Every row gives one point. The points of each table are mixes of a few directions, plus a little noise. Count the directions of each table, and those that both share. Where both have some left over, give the other angles between the two spaces (their principal angles), to ten degrees, smallest first.

First (6 x 3)
[[-42  21  -6]
 [ -9  16   9]
 [ 82  12  63]
 [-28  21   2]
 [  8 -24 -17]
 [-12 -46 -51]]
Second (6 x 3)
[[-20  -2 -15]
 [-25  -2 -18]
 [106   9  76]
 [-20  -2 -15]
 [-25  -2 -18]
 [-15  -1 -11]]
Directions: first 2, second 1, shared 1

First (7 x 6)
[[  1   3   9  -4   5  -3]
 [  1   3   5  -1   2  -1]
 [ -7 -34 -98  34 -51  32]
 [  4  23  62 -22  32 -20]
 [  1   0  -1   1  -1   1]
 [  7  34 101 -36  51 -32]
 [ -6 -27 -78  28 -39  25]]
Second (6 x 6)
[[ 29  13 -29 -38   4 -22]
 [ 29 -21 -13 -37  -8 -31]
 [  6  27  24   2 -45  34]
 [-53  40   0  67  43  27]
 [ -7   2 -33 -21  65  23]
 [ -3 -61  51  26 -59 -31]]
Directions: first 1, second 4, shared 0; angles 90

First (7 x 8)
[[ -1  -1  -1  -1   0  -2   1  -2]
 [ 96  63  68  42 -17  97 -60  70]
 [-26 -17 -19 -11   5 -26  17 -19]
 [-13  -8  -9  -5   2 -12   8  -9]
 [-65 -43 -47 -29  12 -66  40 -47]
 [ 31  20  23  14  -5  30 -18  23]
 [-21 -14 -15 -10   4 -20  13 -15]]
Second (7 x 8)
[[  8 -52  82 -89  13 -50  34  -9]
 [ 71  68  32  62  -2  46 -42  65]
 [-33 -33   5 -19 -17  43  22  23]
 [-24  -5 -36   9  -9  16  -2 -17]
 [-34  -8 -46   5   5 -28  10 -32]
 [ 15  20 -22  18  -5  20 -30 -25]
 [ -3  12 -16  13  16 -48   8  -5]]
Directions: first 1, second 4, shared 1

First (9 x 9)
[[-14   0  16  -1   9  -3   5  -6  14]
 [ 14   0 -16   1  -9   3  -6   5 -13]
 [-38   1  42  -4  24  -8  15 -16  38]
 [ 49  -1 -53   4 -31  10 -18  21 -48]
 [-47   1  52  -4  30 -10  18 -19  46]
 [-80   1  88  -6  52 -17  31 -34  79]
 [ 89  -2 -97   7 -56  18 -34  37 -88]
 [ 47  -1 -53   4 -31  10 -19  21 -48]
 [-20   1  22  -2  13  -4   8  -9  20]]
Second (7 x 9)
[[ 43  25  22  24  54  22  -2  31 -54]
 [  1 -39   4  38  10  29 -24  30 -45]
 [ 28 -36  27  -6  50  33   5   8 -51]
 [-50  -8  24 -24  -5 -21  19 -35  63]
 [ 28  31 -31 -43 -23 -20  17 -24  18]
 [-56  21 -52  58 -93 -30 -43  24  44]
 [  7   6   7 -48   8 -12  28 -33  25]]
Directions: first 1, second 4, shared 1

First (11 x 12)
[[ 10  23  23  52 -17  19  15  -2 -33  55 -48  -6]
 [-30  12  -4 -17 -17  31 -23  54  36 -39  49 -82]
 [ 37 -13   8   0  16  -8  30 -41  -6 -28  -5  36]
 [-45  -4 -43 -42   4  -2 -27  40  45 -13  40   0]
 [ 41  35  14  38  -9  27  60  -4   0  -9 -20 -12]
 [ 46   4  22  44   6   8  46 -47 -34  24 -50  46]
 [-11   9  35  23 -25  32 -23  26 -14  -2   7 -83]
 [  3 -41  -8   1  23  -2  -8 -47 -19  23 -25  86]
 [-23   7 -15 -32  -3 -46 -26  23   6   7  17 -16]
 [-37 -18 -16 -27   2 -15 -44  16   7  10  17   2]
 [  8 -15 -16 -40  18 -45   1 -18  12 -30  20  29]]
Second (10 x 12)
[[ 29  59  11  24  10   6  26  -2  11  38 -19  31]
 [  3   6   2   2   1   0   3   0   1   4  -2   3]
 [ 57 121  22  49  20  11  52  -3  23  75 -39  63]
 [-25 -53  -9 -22  -9  -6 -23   2 -10 -33  17 -28]
 [ 16  33   6  13   6   3  14  -1   6  21 -11  17]
 [ 21  43   8  18   8   4  18  -1   8  27 -14  22]
 [-43 -89 -16 -36 -15  -9 -38   2 -17 -56  29 -46]
 [-47 -98 -18 -40 -17 -10 -42   3 -19 -61  31 -51]
 [  7  14   3   6   2   1   5   0   3   9  -4   7]
 [-17 -36  -7 -15  -6  -3 -15   1  -7 -22  12 -18]]
Directions: first 5, second 1, shared 0; angles 30
